Each row is a point. A path goes straight from each point to the next, and from the last back to the first. The post is the endless flat space through its rows: a point in 2 columns, a line in 3, a plane in 4, and so on, so that a path can go around it. Count how often the path circles the post. Going back the other way cancels.

Post (2 x 3)
[[-19 -27 -18]
 [  3  35   7]]
Path (22 x 3)
[[ 13  -7 -48]
 [ 28 -17 -11]
 [ -6 -27  11]
 [-46  21  27]
 [-52  11 -21]
 [ -7   9 -23]
 [ 21  49   7]
 [ 13  -4  16]
 [-42  14  34]
 [-16  60  14]
 [-32  41 -34]
 [ -2 -16 -29]
 [ 37  -3  -8]
 [  5   2  13]
 [ -2 -20   4]
 [-52 -44  19]
 [-53  14 -25]
 [-59 -21 -25]
 [-20  -4   7]
 [  4   3  32]
 [-24  16  18]
 [-45 -24 -32]]
Times around: 3

Post (7 x 8)
[[ -5  31  19 -16  39   8   7  -2]
 [-17  -8  13  10   1  11 -42  31]
 [ -2  18   1   0   0   1  13  -5]
 [  2 -44   6 -22  18  -2   6   0]
 [-23  -8 -16  -1   6  18 -16  28]
 [-15  -6 -10  -2   7  -7 -29  30]
 [ -7 -18   8 -32   6   3  -5 -13]]
Path (20 x 8)
[[-34 -24 -13  -3 -17   5  -2   7]
 [ -4   2   6  -2 -19 -11   7  -2]
 [  6  -3   6 -13   6  -5 -15  26]
 [ -3 -34  14  -8   2  14 -31   8]
 [ 23  13   1   9  26 -21 -34  23]
 [  1  20  19 -15  60  38 -15  35]
 [-29  33  23 -28  24  -4 -12  28]
 [-39 -14  13  -2   6   7 -24  26]
 [-42 -10  19 -21  -2  37 -59   1]
 [-17  15   4 -22  17   9 -21  -6]
 [ -7 -16  30  -3  19   3 -13  -2]
 [-43 -10  -9  -6   3  22   4  29]
 [  1 -14 -11 -13  27   1  25  32]
 [-14  19  13   1  13  22  14   9]
 [ -5 -17  16   2  -8  -6  -2   2]
 [-21  17 -11   0  22  15   1  12]
 [ 22 -11  -7  25 -23 -34 -27   4]
 [  3  -2 -27 -35  -4   3 -33  15]
 [ -3  19 -21 -14  39  33   5 -12]
 [ -4  -8   1  -3  20   4  12  -7]]
Times around: 0

Post (13 x 14)
[[  7   8  13 -17   1  -7 -29 -13  -7  -2   6   8  29   4]
 [  3 -12  40 -16  -4 -12  -1  -2  24  -9  22  -4 -15 -43]
 [-21 -25   7  11   0   0  -2   2  27 -30  25  -7  -5  -9]
 [ -6   3   9 -23 -28   3  17   2   2  15   2  26   0  -8]
 [  9   3 -15   7 -18 -18 -13 -21 -19 -57  28  24  -3  31]
 [  0  12 -14  11 -10 -20  -7 -31  -7  60   3   6  12  -3]
 [-14  -3  40  34 -13  11  -1   6 -28  11   9  -2   1   4]
 [  0 -12  14   4 -14 -11  -1  -3  38   6  12  -2  12  12]
 [  2 -13  -4  15  10 -13 -27 -18  24  -8  -9  34 -15 -10]
 [ 20 -55 -26   4  -1  -8 -36  22  -2  -5   5   0  -7 -23]
 [ 15  -6  21 -14  28  -8 -21 -18 -19 -33  -3  15 -14  20]
 [  4  -3  12  -7  -1 -12 -32 -23  40  -1 -45  -8   8  -9]
 [ 11 -22  -6  -6 -13  18 -29   1  17  -6   9  -4   9   5]]
Path (21 x 14)
[[ 13 -14   2  -1   1  34 -14  -1  -3  -5 -13   7   9   8]
 [-24   8  25   8  19 -24  41 -31 -29 -24 -11  48 -32  19]
 [  4 -16  24  11  18 -25 -11 -32  34 -16  18 -15 -12  23]
 [ -7 -16 -21 -12 -14   3 -25  26  -1  34  12  -2  -8 -29]
 [  7  14  15  26   0  -8  -7  -5 -21 -13  -2  28   3  22]
 [ 16  -6  27  -3  -1 -35   3   0   2  -7   3  18  21  -8]
 [ 22 -41 -27 -13  -5 -29  10 -13 -18  -5  38  45 -38   7]
 [ 20 -24 -11 -27  10 -13 -26 -21   8 -12   9  21 -23 -17]
 [ 21 -23  -1  15  -1 -23   0   6 -26   8  27  14 -28  32]
 [  6   0 -16   2   1  13 -28  -8  12  17 -31 -15   2  10]
 [-28  11  -1  20 -14   4  16 -17  10  -5  11   3  31   4]
 [  3   4   9 -17  19 -22   9 -46 -17   5  -5  20 -14  17]
 [ -4 -28  -5 -20  -9   6  -9  13   7 -11  12   7   6   9]
 [-27   4  13 -12 -17  -7 -21 -16  -5 -27 -10   0   4   7]
 [  7  -5  50   6 -29 -31 -10  -9  11   3  33   7 -19  -2]
 [ 16 -31 -13  -3 -23  22 -14  10  28  -6   9   2 -32 -13]
 [ 23 -20 -24  -4   1  -9 -13  -1 -15   6 -14  11 -17 -18]
 [ 17   2  17  -9  -2  32 -28 -17  -6  -4 -10  33  26  -5]
 [  7  -9  12   0 -39   0 -25 -22  17 -19   6  12 -11 -11]
 [  1  -4  20 -11 -26   6 -18   9   0  15  36  -7  -9  19]
 [ -9   6  25 -14  17 -41  -4   4  35 -36  -9  -3  -4  -1]]
Times around: 4

Post (17 x 18)
[[-14 -11  -2  12  -5  14 -13  17  -1  11  13   4  13  -2  16  -2  26 -11]
 [-17   4  11  -1  -9   2 -28   0  11  14 -16   2  19  -7  14  11 -12  -9]
 [ 13  22   7  -8   5  29  -9  10   8  10 -13   3  -5  -1  15  15 -20  11]
 [ -9  -3 -18  -4  -3  -6  10   8  21   6  -8   6  -8  -7  -3 -20  16  16]
 [-18  -5   6  11  -6  -2  -7  10   8  17  -7  16   4  16   9   5   4  15]
 [-16  -1 -20  38 -10   1 -21  28  -3  -4  10 -17  28   8   8   0  11  27]
 [  3   6  -1  21  15  -7   0  -2  10  -8 -11   1  -7  -5   7 -16   6  16]
 [ -3 -13  17 -14  11  -3 -11  17   0   9 -60 -28 -10  -4   6  -5 -18   4]
 [ -3   3  -9  11   4  -6   4  18 -11 -11  39  20   2   7  -7 -15   9 -16]
 [-14  -1  17  -3  -5  18 -12  -2   4  21 -11  16   1   4  -4 -13   0   4]
 [ -1  17   2   6   0  10  20   6  15 -16   3  11  -2   7 -11  -3  10  -3]
 [ 11  25   6   0  19  10   9 -13   5 -33  39  -2 -16  20  -2  22  -4  10]
 [ 15  -9   7   6  -6   6   3  -1  18   7   2  11  -4   8 -10   4   1  -6]
 [  5  -3 -16  -2 -33   3  23   3   2  -4   8  14 -28  -7   7 -16  -3  17]
 [ 20  12  11  -1   5  12  -6  15  -5 -20  15   1 -10 -11  17  26   7  18]
 [ -8  -5  -5  -3  11   2   4  -6 -11   3 -13   1 -15  -3 -12  -2   3   1]
 [ 17  25  22 -13   1   3  11 -20   7  12  -4 -27  -7   1 -17  12   5  10]]
Path (26 x 18)
[[-26  10  23   2  -5  14   0  14  10  -1  25   2  20   5 -36  -4  25 -40]
 [ -1 -49   4  23  23  11 -14  13 -15 -12  12   5 -18  44 -22  33  34  -2]
 [ 11 -12  24  29 -13 -13 -18  17  38 -12 -18  -3   5  19   2 -11  18  22]
 [-23  -1  -7 -23 -10  25  17   6   7  17  -9  12 -23  15 -23 -16   3  13]
 [ 24 -26  -4 -11  31   2   0   0  27   4 -17   7 -19  -4 -12  35   6   9]
 [ 17 -31   4  15  12   0  -8  17  12  11 -30   1   2  16  -1   2 -11   5]
 [ 24 -12 -16  10 -14  21  -2   8  12  19 -15   1  -3  -5  -3 -15   3   0]
 [-24 -24   9 -21 -42 -11 -13 -10 -14  26 -17  -2 -39 -10  20  -4   8   1]
 [-20  -6 -10   5  17   8  23  12  20  -2 -26  11 -29  11   4   0   1  21]
 [  8 -13  -4  -2  18  10  15  -2  -5   2  49  24 -26  -2   5  -3   6  22]
 [ -2 -17  -9   1  -7 -22   3  22  22   8   3  27   8  -4  11 -13 -10  -1]
 [  9  -7  -1  19  -4  -5  22  -5  21  -4  42  10 -12   2   4  -9  17  10]
 [ -7  22  -9  36  11  13 -14   1 -22   6  19  17 -19  15  31  13 -14   3]
 [ 15  34   2   6  18  44 -12  17  -2 -11 -33   3  -4   2  11  -2 -18   2]
 [-15  -1  -3 -30  10  24  13   2  -4   5  -2  26 -41  11  10 -27  -1  35]
 [-20 -24   6  -9   9  14  -9   1   5  -5 -15   4 -15  -1  28   8 -16  20]
 [-23 -13   5 -13  12  17 -13   5  -6  31   4   1 -10  14 -11  11  -8   3]
 [ 19  -5   4  46  -3   4  -1  10  16  19  -4  24  -2  29 -16  -6  14 -10]
 [ 15  15  10   8  -3   4 -13  41  -5  -4 -35 -26  13 -14   0 -10  15  32]
 [  5 -20  12  -5  12 -22 -14  -8  23   0  -1  20  -3  -2  12  21   8   5]
 [ 12  21   7  21 -14  15   4  16  10 -12  12  12  16  -9  -7 -19 -25   5]
 [ -3  -5  35  14   7   3 -24   3  41 -10  22  -5  31   7   9  13  19 -37]
 [  6  11  -2  -2 -26   5   5   2  16 -13  25  19 -16   3  -1  15  13   2]
 [  7  32 -15   5   5  17  15   2  -7  -3  -6  12  -6  24 -11 -29 -17   2]
 [ 30  11   5   9 -14 -17  18   1  21  -6   7   1   1 -17  12 -10   9  -4]
 [-21 -10  13  -1  25  -2   0   7  21  -9 -33  12  -1 -23  -9 -11   1  -3]]
Times around: 2

Post (17 x 18)
[[  1 -21   3  13 -14  -9 -19  -3  14  -1  -6   6  -8  25  -4   6  10  14]
 [ -6  -4  -4  10 -25  -2  26  19   3 -15 -41  -7   5   3  15  25  10  -5]
 [-28  19  16  -9 -10   7  12  16  15   4 -28  -2 -10 -30  37  21 -20  -1]
 [  0 -31  15   4  -3 -30   3  -1  -8 -12  26   1   3  51 -17  -8  -9  15]
 [-14 -10  -6  11 -25 -18   3  -2   7 -19 -14  -5  25  11   1  -9   6  24]
 [ -2   6 -14  16   6  -1   3   7 -20  -1  21   4 -33 -27  16  -5 -39  -4]
 [ -7  16   3 -11  14 -11  -4 -10  -3   4  36 -13 -24  -3 -13 -25 -24 -19]
 [-13   9   7 -15   3  25  10  14  -5  -8 -15  20 -13 -24  15  27 -30 -16]
 [ -7 -24  -2   3   8 -37 -13 -35 -20  13   8  -7   3  12 -18  -8  -5  21]
 [-18  -2 -19 -30  -4   1   7   3 -13  17  31   4 -31 -12   5   8 -42 -31]
 [-10 -24   5   6 -22  -2  13  -5   9 -10 -16 -11 -14  18  -8 -15   8  30]
 [ 17 -24   9   5   8 -16  -3   0  10  -7   5 -22  26  23  -7  -9  -9  35]
 [ -3 -36  -1   3  -7   0   4  -2  17  -9 -29   0   0   6  17  -8  39   8]
 [-13  10  15   5 -31  17  21   6  17  14 -21   0  17 -25  21  12  -6 -21]
 [-13 -20   7  -5 -43   1   1  33  -5 -19 -16  -4  -1  -5   9  11  22   8]
 [-12 -25  -5   9   9 -32 -17  10  14  17  17  17 -23  -4 -31 -15   8  16]
 [-22 -18 -11  17  22   1 -11  -8  -3  11  26 -13 -11 -18  -9 -11 -22 -12]]
Path (30 x 18)
[[ -9 -25  13  20 -35  -9   6   4   5  29  32  11 -40  33 -43 -16  10   5]
 [ -3 -40   6  -6  29 -12  10 -34  -4 -13   8 -32 -13  27  -9 -16  -7  46]
 [-14   8 -11   1 -33  -7  17  -8  11 -10  28 -30  13  -9 -18  -6 -15 -26]
 [ -3  10  -5 -13  -5  -8   3  10 -33 -15  13  21 -15 -17   5  -1 -56 -12]
 [-25 -55   6 -13 -12  -1 -31   8 -18   5  19   0  37  14 -12  -1  -1   4]
 [ -2 -13  11   5 -20  -7 -18   4  10   7  13 -14 -10  16  13 -14 -16  23]
 [ -6 -42   2 -32 -25   3 -30   2  31  32  21  17   5  20  15  15 -37  -7]
 [-32 -33 -15   2 -26 -23   1  18  18   1  25   3 -24 -11 -21 -14   6   3]
 [-20  -9 -24   4   5 -20   9  -5 -19  -5  10  18 -22 -13  -9   4 -31  28]
 [ 25  40  -6  25   7   3   8  15  11 -16 -31 -20   8  -5  37   4   6  15]
 [ -5  13   9   3 -17  -3  -8  11 -25  -2 -29  20 -30 -25   0  13   7  -7]
 [-14 -36 -33  -2  -7 -25  12  -9 -16   1   7  12 -23  15   2   1 -16 -18]
 [ 27  15  10  12 -15   6  19  -8  12 -26 -18 -11   1  13   7   5 -11   0]
 [ -8 -11  12   0  19  -2 -11   0  20   6  15  -9 -10 -12  16  -2   5  -9]
 [ 10 -14  20  11 -33  -9  12  35 -32 -14  27  11 -22  32 -19   9  -7  18]
 [-36  11  25 -16 -16   0 -15  30 -15  -7 -49 -13 -12  -4   7  35  -5  27]
 [  1  20 -16   9 -30 -13 -12  31 -13 -20  -5  15 -25 -36 -15 -12  -8  18]
 [  5 -45   0  -4  14  27 -19 -18  25  25  -5  29 -34 -16   3 -16  24 -28]
 [-25  18  -1  11   8   0  -5  18  -9 -20  16   4  30 -25 -24  -8 -46  -3]
 [ 14 -18  -4   7   3  33  -5  10 -11 -38   7  -6 -47  28  20 -24  24  -6]
 [ -8 -12   5   5  -4   3   9  40  -7 -21  11  25 -22  -2  -2  15  -9  35]
 [  4  15  -4 -40 -33 -11  19  -8  16 -13  -2 -35 -13  -6  35 -15   6   9]
 [ -2  -6 -14   9 -18 -14   4  32   8 -27 -10 -10  -2 -15   9 -16   6  15]
 [-23 -17  13 -51  11   3  11   4 -23 -17  14  -7   8  30   2  -3 -53 -20]
 [-15 -26  26  -1 -35  -2  -1   0  23 -12 -20 -18   5  22  -3   2 -11  25]
 [ -9 -21 -11  12 -21  -5  15  -8   0 -23  27 -17  -2   1 -21 -14 -25  22]
 [  3   6  11   9 -18  -2  12  17  38  -5  34 -18   3   2  -5 -14   0  -6]
 [-11 -46 -27 -10 -38 -13  35 -19 -25 -21  60 -40 -43  28 -20 -59   1 -32]
 [-25 -26   4  11 -16 -40  -9  20   7  11 -15   6   9 -19  18  -1   8  27]
 [ -6 -35  -8  -5  12 -33   3  23 -19  -9   2  25 -35  35  -2 -17 -29  53]]
Times around: 0

Post (17 x 18)
[[ -7  -4  -7  -2  12  10   5   0  18  -2  -4   8   5 -10  18  13  29  29]
 [ -2   5  10  13  -5  17  -8   3  10   4   0 -12   1  -2 -12  -6 -12   0]
 [-20 -23  13  -9  17 -18   1  -4   7  -4 -16  -2   3  13   5  14 -12 -24]
 [  8   8 -10   4 -28  10 -19  21 -17   9 -14   1  -1  -2  21   6 -18 -11]
 [-31 -14   6   6 -17  15  26 -11  12  -3  -6 -12  -8  -9   2  26  18  31]
 [-21  -1   5  19   3  21   7 -14   9  -4   3  -1 -17  -6   0  33  -5  17]
 [-24  -2 -16  10   9  25  17  -2  17  -9  -7   9 -11  -5  -8  12  -3  -4]
 [ 18  -7  16 -22 -12   8 -10 -11 -11  -8  27 -30 -11  -4   5   4  -4 -22]
 [  1   5  10 -10 -17   5 -10   2  -4   0  32   1  19  17 -11   8 -15 -43]
 [ 15 -22  -9   4  -7  16 -12  13  -3  16   0 -21   7  23   7  -1   2  15]
 [-13 -14 -27  -1  -8   5 -17   1  -1   3  -6  17   6 -20   7  10  -7   6]
 [ 11  16 -18   7  15  -1  11 -10  -3   3  -4 -17  10  17 -17   9  -9 -11]
 [  8 -17  12 -18  13  11  23   7  10   2  -3 -13  -9  -5  -1  25 -25  -5]
 [ -4   7 -11   4 -16  -8   0   3  -9   5  15  21 -24  -5  29  -9   9  25]
 [ -4  11 -17  17 -15  19 -10   3   3 -26  -4   7  -7  11  -8   2   0  14]
 [-12  11  -6 -28  -2   7 -14  18 -24  -5  19   1  -3   0   0   3  -7  -9]
 [-20  -7   6  17   8  -9   7  17  -9 -22  14 -12 -17  -7  12  12  20  13]]
Path (28 x 18)
[[ 13   3  -8 -27 -20   0  -5  -5  -4  21  17   7   3  11  13   3 -15 -28]
 [-16  18 -12  -1 -35   3  -9   7 -13  -8  -2   9  -6 -10  18  14  24  11]
 [ -6  26 -14  -8  32  -3  -9  -4   5 -60 -46  -9  -4  23 -10  21  -2  -2]
 [ -6  -7  14 -21  -9   2  29  -3   1 -32  30 -22 -21  -1   4  -9  -6   2]
 [-29  -1  18   9  -1  34  10   7  21 -17 -10   1  -3  -6  -6   7  -1  -3]
 [  2   8   7  13 -10  24 -26  27 -13  -4  -1  -9 -10  -4   9  -8  28  38]
 [ -8  35  -4 -13 -18  11   1  -7  -2   0   1  -2  10  23  -6   5  23  13]
 [  4   8 -31  10  49   9  25  -5   9 -21 -29  -2 -34  12  13  37  -4  22]
 [-40 -34  -3  23  31  -4   5 -21  26 -29 -11  13 -22  -8  13  15   7   1]
 [  3 -22 -10 -10   3  19 -34  12 -27  39  -4 -31  16  -2   6 -17 -15  16]
 [ 15   6  19 -19  -7  20  11  -9  19  -1   8 -10   1 -17  26  -4  -1 -25]
 [-31 -25  16  -5 -11  15 -23  12 -37  -5  26 -19  -7  -1 -16   7 -37 -10]
 [ -1 -39   1   4   3   2  -3  -4 -11  23 -22 -21 -28  12  28   7  -5  26]
 [  7  19  -2  -8 -36  12  14  17  -4 -12 -14   6   4  -8 -12  26   9   5]
 [-16   5  -3  -7 -22  29 -14  20  -3 -20 -24  -6 -29   1  -7   9 -30   8]
 [ -9   1   0  25 -21  12 -27 -12   5  23  21  -1  20  -5   0  15 -14   1]
 [-20  16   1  23 -12  42  -4  17  -2 -18  -8 -11 -12  -7  -3  -7 -17   4]
 [-10  -1  -9  25  25 -15  10  10  20  18   0  12  -4  30   4 -20 -22   0]
 [ -3   3 -36  10  -4  13 -26  -2 -25  29 -30  -8  -3  19  19  30 -20  -5]
 [ 17   0   2 -12  -4   9  19  27   8  -4  35  28 -20  -7  15  15  15 -10]
 [-25 -25   8  -4  -5   6  21  -4  -3  26  17 -17 -14 -24 -12 -10 -15   3]
 [-20 -12   5   0   5  -7 -27  20 -15 -10   1  -2  -5  -4  14 -28  17  -2]
 [-13   7  24 -35   3   2 -10   0 -12   0  28  -5 -11  -4  -7  13  12  21]
 [ -3   5 -29  17   1   7  -2  10   7  16 -19   9  -9   7  -5  -4 -37 -27]
 [-19   4  -1   0 -15  -4  11  15  -3 -38  16  -4  -5  -8 -13  19 -16 -11]
 [  6  -8   7  -5 -28  30 -20  12   1   0  -5  -2  15   4  14  -9 -21 -15]
 [-13   6  -3  -7   5  39 -20  37 -23 -19 -30 -27 -20  -5  -7  -2 -10  23]
 [-11 -22   5   0  21 -10  13  -7   6   9  45  11 -23 -16 -14   3 -18   6]]
Times around: 3
